Each wall is flat, endless, passes through zero and stands at right angles to its row. A trip goes straight from one point to another. List the walls that it crosses, first one first.

Walls:
(1): [1.61, 0.24, -0.97]
(2): [-1.51, 0.67, 1.33]
(3): [-2.52, -0.07, 0.82]
(4): [-2.88, 0.53, 0.15]
(5): [0.64, -3.53, 1.50]
(6): [-0.25, 2.63, -1.00]
Trips:
[-0.29, -2.85, -0.67] to [0.23, -3.47, -1.62] -> 3, 1
[-2.39, -0.17, 1.64] to [0.92, -0.44, 2.14] -> 4, 3
[1.02, 0.24, 0.66] to [1.93, -1.88, -1.85] -> none

Walls:
(1): [-1.72, -1.07, 0.39, 0.50, -1.97, -2.23]
(2): [-0.22, -3.65, -0.74, -0.03, 1.50, 1.50]
(3): [0.31, 0.15, -1.04, -0.88, -1.24, 0.42]
Trips:
[-2.35, -0.30, 0.22, -4.08, -1.92, -2.63] to [3.46, 0.73, -0.81, 0.87, -0.14, -1.03] -> 1
[-2.37, 0.43, 0.80, 0.87, -0.09, -3.61] to [0.35, 1.28, 1.44, -3.20, 2.80, -2.37] -> 1
[3.82, 0.62, 2.22, 2.97, 1.93, -1.11] to [2.00, -1.59, 1.59, 0.04, 0.00, 0.66] -> 2

Walls:
(1): [0.14, 0.15, 3.57, 0.01, -0.06, 3.20, 1.62, 0.31]
(2): [-1.07, -0.72, -0.63, 1.10, 2.16, 2.39, -3.10, 2.91]
(3): [-2.42, -0.90, 1.34, -2.64, 2.23, -1.14, 0.91, -0.27]
(4): [-1.91, -2.51, 0.70, 1.06, -1.50, -1.85, 2.10, -0.82]
(5): [-0.86, 3.34, 1.80, -0.90, 1.18, 1.78, -1.04, -0.37]
Trips:
[-1.88, 0.48, 2.76, -0.25, 0.16, -1.33, 1.42, -2.00] to [-0.08, -4.16, -0.43, -1.33, -1.44, 1.77, -0.39, -0.91] -> 5, 2
[-2.30, -1.52, 1.61, 5.90, 1.64, 2.43, -0.49, 0.76] to [0.24, 2.13, 2.06, -1.53, 2.02, 1.26, -2.57, -0.15] -> 4, 3
[-1.17, 0.81, -1.93, 1.26, -0.87, 1.20, -0.70, 0.45] to [2.74, -2.68, 0.08, -0.56, 2.27, -1.79, -2.46, 0.51] -> 5, 3
[-0.89, 2.11, 1.27, -1.13, 1.23, 1.24, -1.04, 1.69] to [4.03, -1.82, -1.33, 0.36, 2.11, -1.04, 2.95, -1.16] -> 2, 5, 1, 3, 4
[3.10, -1.14, -0.17, 2.79, -2.67, 2.09, -0.57, -3.35] to [0.53, 2.60, 2.30, -2.44, -1.64, -1.91, -2.76, 0.92] -> 4, 5, 1, 3

Walls:
(1): [-0.08, 0.16, 1.57, 4.52, 0.29, 1.22, 0.92, 1.73, 3.64, -1.57, -0.31]
(2): [-0.95, -3.15, 1.51, 0.59, -0.01, -0.76, -1.26, -3.15, -1.51, -2.61, -1.61]
(3): [-0.59, 1.58, -1.28, -1.74, -1.71, 0.48, -1.30, 1.37, -1.38, 0.87, -2.28]
(4): [0.62, -0.14, 2.49, -1.25, -1.08, 0.91, 1.65, -0.35, 3.09, 2.49, -1.38]
(5): [0.73, 1.85, 0.71, -1.95, 1.78, 0.11, 0.58, -3.04, -1.45, 0.68, 1.32]
Trips:
[-2.67, 1.21, -0.66, -0.38, 0.27, 0.94, -3.41, 0.16, -0.63, 1.15, 0.47] to [-0.92, -0.35, 1.49, 0.36, 0.06, 0.34, -2.63, -0.10, 0.94, -1.75, 1.59] -> 2, 5, 1, 3
[-1.34, 1.35, -2.46, 2.19, 0.23, -1.43, 3.08, 0.37, 0.77, -0.06, 0.34] to [2.20, -0.04, -0.44, 1.90, -1.21, -0.50, -1.61, 1.14, -2.23, 1.30, -2.18] -> 3, 1, 2
[2.00, 2.67, -2.45, 2.38, 2.00, 1.98, 0.71, -0.87, 1.67, -0.45, -1.51] to [1.29, 2.17, 1.12, 1.18, 1.78, -0.04, 0.36, 1.34, -4.07, -0.57, 0.24] -> 3, 1
[-3.56, 0.30, -0.47, 2.17, -1.89, 1.35, -0.18, -2.31, -1.06, 0.36, 2.43] to [-0.28, -1.80, 0.84, -2.41, 1.91, 2.10, 0.83, 0.82, -0.42, 1.25, 0.87] -> 1, 4, 2
[1.65, -4.25, -0.57, -3.20, -1.89, -2.56, -1.24, -0.35, -0.99, -2.10, 1.09] to [-0.59, -1.90, -1.47, 0.11, -1.55, 3.88, 3.14, 0.64, -2.48, 1.00, -0.43] -> 3, 4, 2
[-1.68, 4.20, 2.78, -2.42, 0.78, 3.03, 3.26, -1.37, -2.06, 1.46, -0.51] to [-2.34, 0.26, 1.97, -2.87, -1.87, -0.46, -2.26, 0.74, 4.61, -1.65, -1.93] -> 1, 5, 2
[-1.74, 1.80, -0.26, -0.54, 0.83, 1.50, 2.91, 3.19, -1.00, 0.14, 2.10] to [-1.38, 2.71, 2.70, -3.71, 0.19, -1.83, 0.48, 1.03, -1.39, 1.43, 1.02] -> 1, 4
[-3.38, 0.13, 2.17, 0.28, -1.76, 2.39, 2.00, -0.60, 2.40, -0.79, -2.64] to [0.38, 0.00, -2.14, -0.82, 1.08, 0.86, -1.15, -2.49, -2.69, -2.59, 0.39] -> 5, 4, 1

Walls:
(1): [1.01, 3.45, 1.18, 0.02, -1.07, 0.08, -0.14, -0.44, 0.46, 0.20, -0.21, 0.87, -1.14, 1.15]
(2): [0.73, 2.50, 0.67, -1.00, -4.76, 2.26, -0.12, -2.07, -0.06, -0.89, -0.13, 0.94, 3.76, 2.28]
(3): [-0.40, 0.05, 3.28, 1.89, 0.20, 2.28, 1.30, -3.46, -1.24, 0.78, -0.47, 0.85, -5.33, 1.71]
(4): [1.51, -1.48, 2.40, 2.82, -1.29, 0.62, 0.98, 0.02, 0.49, 2.17, 0.75, -1.31, 1.38, 1.60]
(5): [-3.06, 2.87, 0.63, -1.22, 2.55, -0.38, -2.91, 0.38, -0.78, -1.31, -2.61, 3.47, -0.34, 1.70]
(6): [-1.83, 0.36, 2.79, -2.29, 0.98, 4.03, -0.86, 2.13, 1.46, -1.98, -1.77, 0.16, 1.20, 0.48]
(7): [1.79, -4.08, -1.49, -1.30, -3.14, 2.08, 0.93, -1.13, 1.46, -0.71, 3.13, -0.42, 1.95, 2.30]
(8): [-1.39, -0.19, 2.22, -1.66, -2.14, 3.56, -0.30, 0.01, 2.86, -1.28, -0.91, -0.36, 0.98, -2.22]
(9): [0.88, -0.97, 0.70, 1.10, -0.28, -0.70, -1.22, -1.50, -4.35, 2.12, -2.49, 0.39, 2.28, -1.23]
Trips:
[1.65, 0.91, -0.49, -0.81, -1.90, -0.69, -2.67, -1.32, -0.11, -0.10, 1.65, -1.51, -0.50, -1.07] to [1.38, -1.27, 0.17, 0.96, 0.31, -2.78, -1.31, 1.23, 2.26, -0.14, -0.06, 5.51, 0.05, 1.29] -> 8, 9, 5, 2
[-2.80, -2.56, 3.54, -3.16, 0.45, 1.26, -0.31, 0.52, 2.74, 1.32, 1.25, -3.93, -1.08, 1.73] to [0.19, -1.49, -2.53, -1.68, 1.37, 0.05, 0.17, 1.68, -0.77, -0.78, 0.75, -1.82, -0.77, -0.86] -> 3, 4, 8, 6
[-2.02, -1.02, 2.44, -1.28, -0.56, -3.57, 1.83, 0.03, 0.66, -2.51, -2.68, -0.40, -1.73, -3.88] to [0.96, 2.35, 0.37, 0.17, -2.46, 3.62, 0.71, 1.47, -0.96, 0.93, -0.06, 2.28, 0.61, -2.51] -> 9, 1, 2, 5, 4
[1.91, -1.68, -2.32, 0.47, -1.62, -1.80, 2.18, 1.00, -2.61, 1.30, 0.44, -4.38, -0.26, 0.98] to [2.21, -1.26, 0.79, 3.34, 2.85, 0.37, 2.05, -1.19, -0.98, 2.32, -0.16, 1.92, -0.87, 0.50] -> 3, 7
[0.25, -0.40, -0.07, -2.98, 0.41, -2.62, -3.16, -0.26, -2.30, -1.89, -0.16, 0.60, 1.76, 0.36] to [1.52, 0.22, 3.94, 1.56, 2.55, -1.05, 1.03, 0.48, 0.95, 0.30, -0.96, 4.16, -0.82, 2.41] -> 1, 2, 3, 4, 9
[1.30, 1.05, 0.80, 2.42, 1.11, -2.26, -0.06, 2.08, -0.90, -0.69, -0.48, 0.29, 0.04, 0.11] to [-0.38, -1.78, -1.96, -1.76, 0.62, -0.32, -4.62, -0.33, 1.24, -2.29, -2.92, 1.05, -0.49, 1.66] -> 4, 6, 1, 9, 8, 7

Walls:
(1): [0.84, 1.36, 2.36, -2.30, 2.80, -1.59, 0.28, -0.06, 0.54, -3.84, -2.20, 0.94, 1.72, -1.37, 1.08, 1.45, 1.41, 0.59, 0.35, 0.27]
(2): [-0.64, -1.13, 1.43, 3.59, -0.77, -0.74, 0.91, -0.54, 1.24, -0.27, 0.90, -3.05, 2.03, -1.99, -0.37, -3.12, 0.54, -1.63, -1.75, -4.19]
(3): [-3.10, -0.18, 0.49, -1.02, -0.63, -0.89, 0.93, -1.99, 0.19, 3.36, -0.84, 1.97, -2.19, 0.73, -0.44, 1.26, 1.93, -0.46, 2.04, -3.41]
(4): [-0.64, 1.87, 1.73, -5.65, -2.92, -0.01, -0.84, -0.21, 2.27, 1.62, -1.09, -2.16, -1.63, 1.68, 1.59, -0.41, -1.47, 2.11, 0.52, 0.23]
(5): [-1.20, -0.14, -0.38, -2.52, -0.28, -0.43, 2.64, -2.51, 0.28, -0.48, 1.01, 1.85, 1.86, 0.14, -0.84, -1.20, 1.26, 1.63, 1.04, -1.39]
(6): [-1.66, -0.44, 3.26, -2.24, -2.29, 1.10, -1.10, 0.09, 0.68, 0.07, -0.20, 1.68, -1.93, -2.25, 1.12, 2.68, -0.75, 0.40, 0.87, -1.58]
Trips:
[0.29, -2.29, -1.59, 1.53, -1.19, -0.54, 0.36, -0.56, -1.33, 1.45, 1.55, 1.21, 2.72, -0.84, -2.79, 0.04, -1.65, 0.03, -0.90, -3.67] to [-0.84, -0.07, 2.32, 2.63, 0.48, 3.61, -3.64, 1.22, 0.47, -4.37, 1.14, 1.29, 1.10, 0.51, -1.64, 2.82, 1.85, -0.64, 1.39, -0.33] -> 6, 3, 5, 1, 2
[-1.07, -0.83, -0.02, -1.23, 1.15, 1.37, -1.90, -1.15, 1.74, 3.75, -0.97, -1.13, -0.86, -0.47, 0.84, -1.26, 3.69, 2.38, 0.02, 1.64] to [-1.22, 1.59, -0.14, -1.89, 0.46, -0.41, -2.94, 0.15, 1.41, -1.49, 0.71, -1.27, 0.08, 3.45, -2.30, 0.31, -0.84, 0.91, 1.49, -3.22] -> 1
[-1.01, 0.17, -2.08, -0.14, -2.12, 0.85, -1.46, -0.10, -3.04, 1.11, -0.68, -3.60, -0.98, 0.32, 1.25, 4.16, 2.55, 0.58, -0.14, 1.47] to [2.71, 1.48, 0.05, 0.18, -2.51, -0.08, -0.31, 1.02, -0.26, -1.68, -4.93, 1.56, 4.19, 0.01, -1.30, -1.01, -1.13, 1.98, -1.77, 0.34] -> 3, 6, 1, 5
[0.31, 0.58, -0.82, -0.11, 1.13, 0.89, 1.39, 5.78, -0.05, 1.97, -2.86, -2.77, -3.22, 0.37, -1.31, -2.70, 2.58, -2.92, -3.04, -3.60] to [1.22, -0.41, 0.72, 0.95, 0.21, -2.36, 0.88, 1.02, 1.81, -2.39, 1.99, 0.84, 0.41, 1.85, -0.52, -2.78, 2.15, 0.68, -1.20, -0.68] -> 3, 1, 5
[0.27, -1.10, 0.02, -2.17, 2.18, -0.41, 0.32, 1.38, 3.72, -0.59, -1.29, -0.17, 2.10, -0.98, -2.50, 2.01, 1.41, 1.52, 1.39, 1.40] to [-0.26, -0.98, 1.06, 0.58, 2.48, -1.38, 0.06, 2.22, 0.01, 0.80, -1.68, -1.89, -0.07, 1.70, -1.63, 2.28, 2.29, -1.11, 3.62, -0.13] -> 6, 3, 4, 5
